Each row of a before or after table is a point. The points were changed in one or more steps. Then noise was added and the rows were shuffled. The steps act on how far a point lies along the listed directions, d1 being the first. What was done? A step turns or swaps two directions, mirrors them in a line or flattens them onto one, adds a multiple of one to another, or multiplies one. Angles are multiples of 10 degrees, from the lower direction toward the higher: turns from -170 to 170, lines from 10 to 170 but not 90. Use the fewest steps. Two steps may share a direction if one is a turn and the other turns, adds or multiplies; they go together, in the order done. Otherwise the lowest direction goes first.
In the rows, zero is written as 128.

Directions:
(1): [118  84]
(2): [ 84 138]
Before, 9 rows:
[[ 76 162]
 [100 161]
 [104 156]
 [125 152]
 [163 102]
 [ 78 158]
 [102 110]
 [ 85 117]
 [175 139]]
After (9 x 2):
[[103 166]
 [147 159]
 [116  85]
 [141 189]
 [150 140]
 [100 144]
 [138 184]
 [147 167]
 [156  85]]
Steps: turn d1 and d2 by 70 degrees

Directions:
(1): [108 150 174]
(2): [ 83 144 101]
(3): [104  80 141]
Before (11 x 3):
[[128 160  85]
 [112 134 162]
 [107 109 121]
 [ 87 164 105]
 [125  84 108]
 [ 61 113 184]
 [ 72 178  85]
 [ 82 103 153]
 [140 101 109]
 [ 94 204  94]
 [138  91 137]]
After (11 x 3):
[[110 114 110]
 [135 116 103]
 [138 123 116]
 [ 74 120 116]
 [ 52 153 179]
 [128 113  85]
 [100 131 136]
 [136 114  91]
 [ 87 126 132]
 [ 74 136 148]
 [110 140 167]]
Steps: multiply d1 by 1.3; flatten d2 and d3 onto the line at 30 degrees

Directions:
(1): [129  79 107  73 114 128]
(2): [147 144 135  98 180  85]
(3): [ 81  98 179 132 139 115]
(4): [131 137 147 105 160 192]
Before (12 x 6):
[[120 112 145 123 134  87]
 [132 136 112 117 133 170]
 [150 154 130 114 136 154]
 [146 196 126 193 124  85]
 [ 90 136 109 180 114  60]
 [113 105 139  99 153 160]
 [177 148  72 140 101  55]
 [107  99 132  97  86  77]
 [155 135 166 115 183  70]
 [165 149  77 101 115 159]
 [141 134  87 123  83 120]
 [162 178 111 131 157 120]]
After:
[[152 112 113  51 143 189]
 [180 100  66  61 107 120]
 [131 162 128 145 156 115]
 [165 176  93 123 150  93]
 [161 157  97 112 133 164]
 [145 166 129 133 136 137]
 [ 92  71 101  68 126 147]
 [153 110 107 147  68 189]
 [147 133 112  91 136  85]
 [119  96 123 130  90 134]
 [106 146 134 178 123 117]
 [104 101 128 101  68  86]]
Steps: mirror d1 and d4 in the line at 130 degrees; mirror d2 and d3 in the line at 110 degrees

Directions:
(1): [ 94 138 117  93 125 147 115  58]
(2): [111 177 155 141  95  74 106 123]
Before (10 x 8):
[[150  98 128 129 154 147 157 170]
 [161  52 100 102 182 200 166 155]
 [152  40  78 115 161 210 167 133]
 [156  87 117 104 151 162 141 138]
 [141 134 136 171 114 103 151 175]
 [139 136 139 155 116 111 114 150]
 [148 129 154 165 122 100 134 209]
 [152  86  98 116 165 157 155 146]
 [150 132 154 165 132  98 140 174]
 [136 134 137 141 141 111 147 159]]
After:
[[146 141 159 167 119  91 129 202]
 [145 135 157 167 124  94 136 169]
 [134 138 137 151 113 110 111 147]
 [152 103 133 133 149 140 157 176]
 [163  39  82 124 161 202 169 153]
 [137 135 137 166 111  97 148 170]
 [169  55 105 109 180 192 167 170]
 [160  86 117 108 151 156 141 143]
 [136 137 142 140 139 108 145 159]
 [157  88  98 123 163 149 155 153]]
Steps: turn d1 and d2 by -10 degrees
